Rows are points. Each copy is the shape, with its points in the same order, turned, moved and blurred by noise. Say if it was mirrored as well.
In the rows, 128 means zero.

Shape, 6 rows:
[[ 86 158]
 [142 118]
 [152 154]
 [155 119]
 [ 80 130]
 [159 127]]
Copy 1, 6 rows:
[[ 74 151]
 [147 133]
 [139 172]
 [153 136]
 [ 77 127]
 [155 144]]
Copy 1 is: only turned
Copy 2 (6 x 2):
[[120 177]
 [147 114]
 [170 142]
 [159 107]
 [ 97 159]
 [159 114]]
Copy 2 is: only turned
Copy 3, 6 rows:
[[146 184]
 [129 119]
 [ 99 139]
 [117 110]
 [169 167]
 [112 113]]
Copy 3 is: mirrored

Shape, 9 rows:
[[174 122 180]
 [102 128 102]
 [140 126  92]
 [ 91 127 141]
 [141 171  98]
 [146 127 148]
 [128 116 161]
 [166 134 106]
 [ 96 115 123]]
Copy 1, 9 rows:
[[152  96 181]
 [ 72 124 114]
 [109 127 101]
 [ 65 112 157]
 [110 169 122]
 [120 112 156]
 [106  94 167]
 [140 131 116]
 [ 67 105 129]]
Copy 1 is: only turned
Copy 2, 9 rows:
[[ 73  66 139]
 [150 138 134]
 [156 106 111]
 [116 145 155]
 [131 130  83]
 [100  96 135]
 [ 94 105 153]
 [134  86  99]
 [137 136 155]]
Copy 2 is: mirrored

Shape (7 x 4):
[[127 121 121 155]
 [ 94 150 143 117]
 [115 141 186 117]
 [126 143 126 109]
 [ 95 143 115 117]
 [124  30 128 115]
 [119 112 115 148]]
Copy 1, 7 rows:
[[107 127 145 124]
 [147 126 127 165]
 [173 111 163 144]
 [143 133 109 125]
 [126 127 110 159]
 [104  39 133  84]
 [102 118 139 120]]
Copy 1 is: mirrored
Copy 2 (7 x 4):
[[127 127  97 142]
 [ 91 152 137 111]
 [ 96 119 175 124]
 [126 145 124 106]
 [ 87 154 111 101]
 [118  39  74 111]
 [108 127  90 135]]
Copy 2 is: only turned
Copy 3, 7 rows:
[[116 140 136 129]
 [102  92 112 154]
 [135  73 139 167]
 [126 102 104 127]
 [ 91 108 103 134]
 [105  97 195  62]
 [105 136 139 121]]
Copy 3 is: mirrored

Shape:
[[113 125 154 132 175 185]
 [164 147  81 105 104 113]
 [110  71 106 108 126 104]
 [ 91 103 110 129 143  95]
 [127  77 131 112 137 104]
 [123 136 164 123 151 157]
 [153 121  93 126  86 116]
 [148 157 164 118 119 146]
 [108 145 174 112 109 181]
 [132  88 106 118 128 113]
 [132 123 128 176 148 143]
 [158 134  92 116  91 123]]
Copy 1, 12 rows:
[[129 131 154 140 122 198]
 [131 140 110  75  89  88]
 [ 98  64 109 109 137 117]
 [ 90 104 102 124 150 121]
 [120  77 131 118 143 124]
 [118 142 167 136 130 168]
 [122 119 119 108  84  86]
 [124 153 176 116 109 124]
 [ 91 142 183 141  88 164]
 [123  87 114 122 127 116]
 [138 139 118 164 127 140]
 [125 129 118 102  81  84]]
Copy 1 is: only turned
Copy 2, 12 rows:
[[120 177 146 112 123 186]
 [147 124  86  70 134  88]
 [128 138 148  84  60  94]
 [117 149 142 114  81  88]
 [131 127 167  96  92  97]
 [110 153 141 114 146 156]
 [145 100  87  77 112  95]
 [ 97 126 126  96 165 141]
 [ 67 140 122  80 144 175]
 [144 124 144  82  82 104]
 [137 126 121 141 114 155]
 [144 108  90  72 122 103]]
Copy 2 is: mirrored
Copy 3:
[[101 110 157 137 194 122]
 [150 145  79 117  99 143]
 [138  59  88 141 127 108]
 [134  84 105 176 130 107]
 [148  73 104 128 135  91]
 [118 119 168 129 159 114]
 [124 127  85 115  85 124]
 [129 143 169 108 120 122]
 [ 91 112 184 110 133 143]
 [136  90  88 131 131 104]
 [ 95 138 122 155 151  86]
 [130 137  89 110  96 135]]
Copy 3 is: mirrored

Shape:
[[106 150 138 125 146 140  94 102  99]
 [145  90 127 120 196 155 133 118 121]
 [181  97 116 124 100 103 161 111 131]
 [211 189 119  98 107 118 116 127 105]
 [139 126 112 140 104 133 138 104 114]
 [ 72 137  53 124 145 162 134  95 119]
 [ 73 125  77 152  94  86 110 155 109]
 [157 123 174 163 136 114 155 155 110]
 [145  99 138 167 153 133 113 107 165]
 [120 172 115 140 161 131 114 139 129]
 [170 154 117 105 113 130 136 116 106]
 [133 116 125 137 115 191 120 133 130]
 [145 117 145 157 162 107  88 142 135]
 [100 139 155  82 114 128 123 125 120]]
Copy 1, 14 rows:
[[ 81 136 152  83 149 137 113 129 111]
 [122  81 139  95 198 151 118 141 151]
 [194  84 122 125 130 110 144 105 105]
 [194 165 125 102 133 123 113 157  54]
 [139 120 130 124 134 137 131  98 101]
 [ 73 133  79  94 155 183 137  78 133]
 [ 62 119  71 161 109 108 156 108  97]
 [146 102 178 161 156 122 147 162 103]
 [133 105 148 138 171 122  93 114 160]
 [101 165 123 123 169 133 122 152 122]
 [164 136 133  98 139 138 138 132  83]
 [128 114 136 123 112 181  96 135 133]
 [112 105 143 137 173  84 105 147 126]
 [107 130 148  77 107 121 154 134 129]]
Copy 1 is: only turned
Copy 2, 14 rows:
[[136 154  86  78 140 107 131 131  94]
 [147  92 102 127 181 136 148 138  65]
 [166  91 137 150  91 139 118 104 109]
 [190 173 129 106 122 176  83  73 115]
 [136 130 102 131  98 118 130 110 100]
 [ 62 119  52 109 128 127 148  90  85]
 [ 56 143 119 130  93  91  81 123 105]
 [155 151 170 136 124 126 142 161  92]
 [147 112 102 159 154 102 145 149 128]
 [108 165 109 115 163 130 128 118 112]
 [159 140 114 107 110 158 111  92  98]
 [134 140  74 138 117 156 135 162  96]
 [140 137 124 134 171  98 101 152 116]
 [124 124 116  60 108 138 122 139 119]]
Copy 2 is: mirrored

Shape, 17 rows:
[[150  50 119 110 131 119 145 118 139 147 145]
 [133 159 118 125 114 151 124 179 151 158 152]
 [ 89 173 142 116 151 125  82 128 137 128 117]
 [165 124 147  91  96 130 123  98 118 121 121]
 [ 82 169 136 110 155 143 126 128 169 173 119]
 [ 91 161  95 113 129 137  74 138 124 163 107]
 [144  89 113 114 120 116 161 140 116 136 134]
 [138  84 160 120  99 112 167 123 124 131 106]
 [146  95 101  91 113 143 148 124 135 115 167]
 [128  66 114 107  91 134 149 115 122 114 114]
 [ 95 137 177 100 112 209 101 120 110 134 139]
 [ 83 160 108 132 120 153 119 136 168 140 103]
 [145 103 115 114 127 122 184  94 156 134 150]
 [170 141 163 135 138 212 124 118  84 119  96]
 [132  97 108  93 115  97 180 100  80 127 152]
 [126 170 167  95 161 171 102 148  92  81  89]
 [ 90 147 137 172 129 130 107 123 154 134 134]]
Copy 1 (17 x 11):
[[126  84 149 169 145 172 129 103  84 170 149]
 [140 106 133 118 115 109 123 153 167 165 171]
 [107 138 117 110 150  93 112 138 142  98 120]
 [147 107 174 125 107 136 139 130  79 114 134]
 [105 132 113 104 167  89 161 129 151 142 140]
 [110 112  74  95 117 110 122 139 139 120 127]
 [134 114 139 161 124 151 124 136  85 176 154]
 [122 129 179 152 113 134 133 113  71 178 124]
 [134 107 150 157 124 179 139 137 107 137 183]
 [114 123 152 159  97 181 140 116  81 156 134]
 [ 59  94 172 131  99 103 159 157 143  98 136]
 [117 152 108 117 123 116 152 124 166 141 126]
 [150 128 153 170 149 147 166 109  93 157 171]
 [129  80 171 172  92  99 166 192 119 112  90]
 [125 131 135 171 123 146 133 137  36 147 184]
 [105 134 164 131 129 108 122 215 126  91  89]
 [117 139 123 155 128  90 118  98 162 128 128]]
Copy 1 is: mirrored
Copy 2:
[[113  78 106  95 125  99  97 148 173 116 159]
 [120 185  97 124 118 131 128 164 159 101 105]
 [107 154 169 110 141 134 150 137 125 132  71]
 [156 109 137  95  83  85 150 133 152 122 118]
 [ 86 154 153 133 144 156 169 171 151 132 109]
 [109 143 150 115 111 158 124 174 109 114  70]
 [116 104  86  89 116 109 122 141 142 115 149]
 [103  85  88 101 101  81 157 124 159 129 129]
 [137 122 120  90 107 117 115 124 161  86 164]
 [111  71 105  94  89 106 129 118 152  87 136]
 [144 130 137 116  99 172 157 106 196 123  66]
 [ 83 147 139 150 119 147 155 151 128  92  96]
 [114 111 121 120 117 102 141 134 155 121 191]
 [203 105  92 146 119 138 164 111 157 137  78]
 [121  99 105  62  88 118 130 118 120 139 181]
 [175 132 126  92 155 140 190 102 128 114  52]
 [ 83 150 137 155 131 122 122 117 137 130  90]]
Copy 2 is: mirrored
Copy 3, 17 rows:
[[175  80 107  89 126 121 138 138 155 138 144]
 [133 171 132 139 111 161  97 158 131 161 151]
 [ 93 171 127 131 134 124 106  73 106 162 141]
 [153 125 131 109  93 122 125 109 118 105  93]
 [122 172 163 115 134 138 110  95 131 204 143]
 [110 157  97 140 112 128 101 102  92 201 129]
 [159 117 110 113 133 114 146 159 144 138 124]
 [145  93 154 112 131  94 135 148 143 120 102]
 [154 129  98  97  97 148 155 138 161 126 127]
 [135  81 107 106 108 114 149 142 155 136  95]
 [103 118 165 155  82 178 157  89 102 148 132]
 [100 159 131 140 121 139  99 109 153 198 113]
 [179 132 132  93 120 113 144 127 188 140 119]
 [159 114 147 196 130 180 138  91 108 113  87]
 [170 131 105 103 112  78 192 144 139 127 116]
 [ 93 156 133 158 162 172 145  79  85 111  94]
 [105 143 136 159 123 106  94  95 156 164 156]]
Copy 3 is: only turned

Shape:
[[ 98 111 138 127 152 123 123 145  78 108 155  79]
 [149 136  83 157 141 157 107 165  86 180 170 137]
 [159 130 137 137 109 161 138 149  86 116 124 151]
 [ 94 166 157 121 128 116 125 174 120 110 167 107]
 [168 142 135 125 138 128  91 113 114 155 160 121]
 [152  98 101 128  78 179 143  98 157 107  92 119]
 [ 95 111 140 140 139  92 106 107  79 161  90  97]
 [108 104  81 165 143 138 142 106  76 135  91 121]
 [100  79 156 145  76 118 153 149 132 165  99 100]
 [ 87 144 133 116 113 162 116 152 135 169 108 128]
 [161 161  94  94 123 134 119 131 153 104 117 139]
 [173 127 164 122 122 128 162 156 113 112 106 126]
 [ 83 124  85 175 152 121 130 107 109 120  81  94]
 [124 153 147 162 140 166  99 168 146 105 108 137]
 [164 116  92 100 102 147 149 123  78 131 149 139]
 [163 158 161 172 105  97  96  99 100 158  99 113]
 [134 104 124 156  93 137  87 134 125 154 108 160]
 [126 156 151 103 148  98 161 115 126 120 164 149]]
Copy 1 (18 x 12):
[[101 131 180 121 144 138 120 168  92 123 134  95]
 [131 142  83 137 156 168  89 127  93 168 166 100]
 [152 121 123  96 119 110  76 109  97 127 153 105]
 [ 95 137 177  98 138 123 124 155 125 143 204 116]
 [152 154 150 133 128 150  97 113 137 176 141 124]
 [133 116 104 137  80 101 102  87 168  71 116 103]
 [ 80 182 149 118 113 100 127 139  94 163  88 107]
 [100 149  99 140 147 100 115 117  76 106  92 107]
 [ 78 121 117 101  53  95 147 131 123 145 131  73]
 [ 67 145 108  84 124 119 102 118 156 145 151  98]
 [154 146 117 119 136 101 105 131 175 113 162 150]
 [161 107 146  96 108  63 106 127 126 146 150  95]
 [ 71 161 120 168 143  79 129 125 103 102 107 113]
 [ 86 111 139 135 132  90  59 120 142 143 174 125]
 [182 141 108  95 125 143 116 121 105 109 136 107]
 [126 198 151 143  84  84  96  95 110 186 136 116]
 [101 139  95 123  78 123  86 104 118 156 127 140]
 [148 131 166  93 153 107 164 108 128 154 163 145]]
Copy 1 is: mirrored
Copy 2, 18 rows:
[[ 94  99 128 150 125 116 114  94 134 155 141  57]
 [145 143  97 134 131 139  91 172  87 196 122  96]
 [165 114 142 153 126 161 116 124  89 144 159 119]
 [103 110 174 140 135 102 150 150 115 134 130  70]
 [166 143 127  91 118 118 102 136 137 156 129  98]
 [155 159 133 150  97 211 125  90 140 107 123 143]
 [103  93 137 113  91 103  75  71 114 161 107 117]
 [106 131 107 163 118 145  68  70  95 157 125 139]
 [124  95 140 153  53 146 156  87 109 155  86 128]
 [ 99 124 170 115 113 174 129 132  98 160  96 131]
 [141 143 136 113 148 160 107 153 129  81 128 129]
 [174  81 138 141 131 143 144 105 105 110 135 125]
 [ 88 142 132 165 132 131  68  68 118 137  89 127]
 [146 120 191 168 160 155 109 137 128 151 101 121]
 [144 139  93 126 105 160 114 129  90 133 178 112]
 [187 127 168 106  89  91  84  90  95 137  98 125]
 [155 125 160 143  72 159  89 144 120 165 115 151]
 [120 128 138 111 145  87 153 128 119 122 161 136]]
Copy 2 is: only turned

Shape (18 x 12):
[[127  85  69 109 127 200 115 150 123 100  84 102]
 [137 140 147 169 107 131 147  77 103 146 125  91]
 [134 136  99 159 153 113 119  88 102 144 169 125]
 [141  99  90  88 131 101 110 173  93  98 100 113]
 [138 131 134 101 113 121  87 126  97  95 134 139]
 [144 102 127 135 140 103 143 100 126 147 130 132]
 [129 139  58  78 106  91 101 115  77 135 108 137]
 [142 100  75 105 123 175 112 149 144 123  89 138]
 [108  91 112 150 161 191 112 139 142 144  82 101]
 [107 116 155 136 145 124 112  55 105 137 134 101]
 [120 130 119 162 137 113 124  70 146 112 117 101]
 [129 100 112 157 118 128 101  96 147 158 152  83]
 [125  46  82 153 113 161 125 134 167 114  68 122]
 [105 116 111  80 117 108 130 139 102 133 147 130]
 [156 110  83  67 137 100 151 107  88 127 154 100]
 [162 113 134  72 147 133  97 109 104 138 128 121]
 [136 114  95 110 132 158 130 141 187 118  65  97]
 [134 120 139 155 126 111  98 101 107 140 109 102]]
Copy 1, 18 rows:
[[ 54 159  72 150 124 158 124 106 191 114 112 144]
 [146 174 118 118 118 127 134 124  85 148 152 152]
 [142 131 122 108 167 121 143 123  96  85 154 137]
 [108 110 124 144 118 193 119  84 150  91  78 143]
 [141 142 159 152 123 152 143  89 157  90 129 152]
 [145 120 128 129 147 159 139 149 106 124 135 129]
 [147 114 121  96 124 190 104  97 157  69 125 188]
 [ 87 137  92 145 123 162 105 130 195 106 129 130]
 [ 66 129  79 171 122 114 105 129 143 139 139 141]
 [137 130 128 148 144 124 166 119  99 137 175 182]
 [145 114  93 122 119 120 160 113 119 131 165 134]
 [102 140 105 135 115 152 139 135  89 105 186 123]
 [ 82 125  43 162  87 164 139 161 165 124 123 116]
 [107 117 167 116 126 172 133 122 133  91 116 164]
 [121 128 136  91 181 210 147  99 126 106 120 154]
 [126 130 152 163 165 183 122  99 148 120 151 158]
 [ 79 110  82 137  96 158 109 111 176 159 143 109]
 [146 134 115 152 113 138 126 110  96 123 152 149]]
Copy 1 is: only turned
Copy 2, 18 rows:
[[129 118  74 176 163 175 192  99 116 137 135 172]
 [154 179 147 100  94 115 160 147 114 113 122 167]
 [163 122 153 129  92 109 147 122 114  81 139 114]
 [174 129  70 159 167 157 107  99 120 136 131 120]
 [147 157 105 153 134 153 110 123 169  96 140 128]
 [151 130 147 124 100 139 130 123 114 130  99 122]
 [206 123  96 197 111 120  94 108 127 120 136 152]
 [140 102  85 171 135 170 177 102 145 153 123 153]
 [108 128 113 147 127 165 204 114 103 159 161 142]
 [112 176 158 137  84 132 130 135 101  97 136 139]
 [122 156 106 128  76 118 160 143 103 105 108 125]
 [125 116 118  98  75 137 148 112 111 106 147 154]
 [126  97  68 142 111 204 185 141  96 159 107 153]
 [148 115 126 156 142 122  87 124 138 133 136 142]
 [167 116 131 154 144 109  94  74 104 104  96 150]
 [140 157 140 157 126 153 113  71 148 118 126 134]
 [112 129  61 150 117 141 181  98 128 179 109 143]
 [157 172 122 120  90 148 138 125 113 120 146 134]]
Copy 2 is: only turned
Copy 3 (18 x 12):
[[167 125  89 103 167 190 111  90 129 119  58 125]
 [118  96 161 137 131  83 107 120 120 173 105 127]
 [123 135 141 150 137  77 139 163 119 126  81 155]
 [139 176 151 103 138 172 150 112 122  90  85  91]
 [135 155 156  95 154 120 141 107 113  95 128 144]
 [136 141 140 156 121 121 148 145 126 152 119 129]
 [145 194 168  85  91 135 128 124 119 106  67 150]
 [176 124 107 114 137 192 123 112 130 109  85 146]
 [159  95  78 117 164 158 102 139 162 137  90 111]
 [120 138 122 109 147  68 133 135 135 176 122 135]
 [116  99 123 125 122  90 162 117 147 153  96 138]
 [158 105  98 138 115  79 131 133 107 134  99 116]
 [183 111  77 152 124 173 133  76 168 132  87 112]
 [111 182 127 114 117 142 120 133  97 108 116 129]
 [124 189 148 121 124 140 157 139  65 149  71 125]
 [165 160 145  89 156 135 147 149  95 142 125 134]
 [153  83  95  98 114 196 150 112 137 136  93 117]
 [145 119 150 116 133  88 129 129 144 137 112 109]]
Copy 3 is: mirrored
Copy 4, 18 rows:
[[179  79 123 124 185 194 135 139  92 106 163 104]
 [138 108 121 168 156 102 151 102 150 122  83 165]
 [ 70 101 112 156 168 120 140  89 134 147 137 154]
 [133 131 109 147 128 164 107 144  50 141 167 123]
 [134 120 117 136 106 139  97  87 103 131 154 129]
 [108 116 128 120 152 125 135 134 125 157 113 167]
 [119 136  95 173 107 183 145 113 104 183 156 117]
 [163 102 108 113 172 183 121 145 122 131 169 117]
 [152  86 124 107 211 171 121 130 110  99 106 109]
 [101  94 148 142 138 134 128  78 133 139  71 145]
 [103  68 126 159 142 115 129 132 145 135 101 137]
 [128  71 126 139 189 104 129  99 125 176 115 130]
 [176  40  95  93 177 169 130 173 106 133 129 131]
 [119 146 128 119 123 142 155 106  84 162 145 111]
 [109 132 165 162 129 154 168 128  90 174 161 156]
 [130 137 157 134 143 169  94  96 109 160 145 140]
 [175  91 138 125 177 155 106 184 131 129 140  96]
 [130 105 106 158 153 131 104  99 112 144  95 145]]
Copy 4 is: mirrored
